Rows are points. Each copy is the shape, with its points in the same order, stretched, turned, moved and blurred by noise. Say if it was mirrored as well.

Shape (5 x 2):
[[ 17.9  -6.1]
 [-26.1  17.6]
 [ -5.7 -18.7]
 [-15.9 -13.3]
 [ -6.6  -8.3]]
Copy 1 (5 x 2):
[[ -5.3 -13.0]
 [ 35.7  32.4]
 [-13.0  17.6]
 [ -3.9  27.8]
 [  0.1  15.8]]
Copy 1 is: only turned
Copy 2, 5 rows:
[[ 12.3 -19.1]
 [-35.9  23.0]
 [-20.9 -27.7]
 [-31.7 -18.7]
 [-18.8 -14.7]]
Copy 2 is: only turned

Shape (6 x 3):
[[ 25.2 -10.0  -1.7]
 [-15.3   3.6 -21.1]
 [-35.9 -10.5  -9.8]
 [ -9.6   7.9   3.4]
 [ 33.5 -14.4   6.1]
 [-33.7   0.7 -22.8]]
Copy 1:
[[ 18.7  -9.3  11.2]
 [-21.0  -4.9  18.0]
 [-26.0 -13.8  -3.1]
 [ -6.3  16.9   4.0]
 [ 25.4  -9.2   2.8]
 [-30.2  -9.0  12.8]]
Copy 1 is: mirrored
Copy 2:
[[ -5.2 -16.1 -22.9]
 [-10.5  19.2  14.2]
 [ -2.7  53.1  12.3]
 [ 14.0  11.5  18.1]
 [ -0.5 -23.1 -27.0]
 [-14.0  41.8  21.4]]
Copy 2 is: mirrored
Copy 3, 6 rows:
[[ 23.6   1.3  26.4]
 [ -3.8 -18.1 -17.8]
 [-37.0 -14.7 -19.3]
 [ -6.2  14.1  -8.0]
 [ 25.2   8.7  42.2]
 [-20.0 -24.0 -30.2]]
Copy 3 is: only turned
Copy 4 (6 x 3):
[[ 29.5   7.1  20.5]
 [-14.5  15.5  -2.4]
 [-29.3  -9.0  -7.9]
 [ -3.9   1.5 -15.8]
 [ 39.6  -1.3  34.1]
 [-39.0   7.7  -5.9]]
Copy 4 is: mirrored

Shape:
[[ 30.5  24.8  17.4  -6.7]
 [  0.3 -24.0  15.1 -14.1]
 [ 22.6   5.2   9.9   7.6]
 [-33.8 -12.6  13.0  31.0]
 [-19.6 -11.9  21.2 -22.4]
 [ 10.8  29.3  -2.3  13.9]
 [  9.8  23.1  19.1 -19.7]
 [-21.5  -4.5 -13.3  24.9]
 [ -5.5 -34.0   9.5  -3.3]]
Copy 1, 9 rows:
[[  8.3  18.6   0.6  27.6]
 [-42.6   9.5  -5.6   5.8]
 [  0.8   5.0  12.4  24.1]
 [  3.2  -6.4  14.9 -41.8]
 [-45.1  17.5 -15.5 -26.6]
 [ 29.6  -0.3   4.2   9.5]
 [-11.4  24.5 -10.7   0.5]
 [ 13.5 -21.6   7.6 -21.0]
 [-41.0   3.3  -0.7   5.0]]
Copy 1 is: mirrored
Copy 2 (9 x 4):
[[-50.1 -30.7  46.3  -8.1]
 [ -3.2  11.7  -3.4 -17.0]
 [-24.8  -6.2  35.0   5.5]
 [ -3.8  37.8 -20.7  23.0]
 [-16.8   5.2 -26.7 -19.5]
 [-26.9 -25.2  34.6  16.3]
 [-47.7 -26.6  17.7 -15.7]
 [ 15.6   9.7  -2.5  27.8]
 [ 12.1  24.3  -7.1  -8.9]]
Copy 2 is: mirrored
Copy 3, 9 rows:
[[ 22.6 -14.1 -20.0  19.1]
 [ 17.6 -12.0  21.8  -2.8]
 [ 14.0 -19.5 -11.5   3.6]
 [ 13.3   2.8   3.4 -39.3]
 [ 22.9   4.7  23.8  -1.8]
 [  1.3  -2.2 -31.0   5.6]
 [ 22.5  -0.3  -9.3  17.1]
 [-13.9   2.1  -9.3 -22.8]
 [ 13.7 -14.3  24.2 -13.6]]
Copy 3 is: mirrored
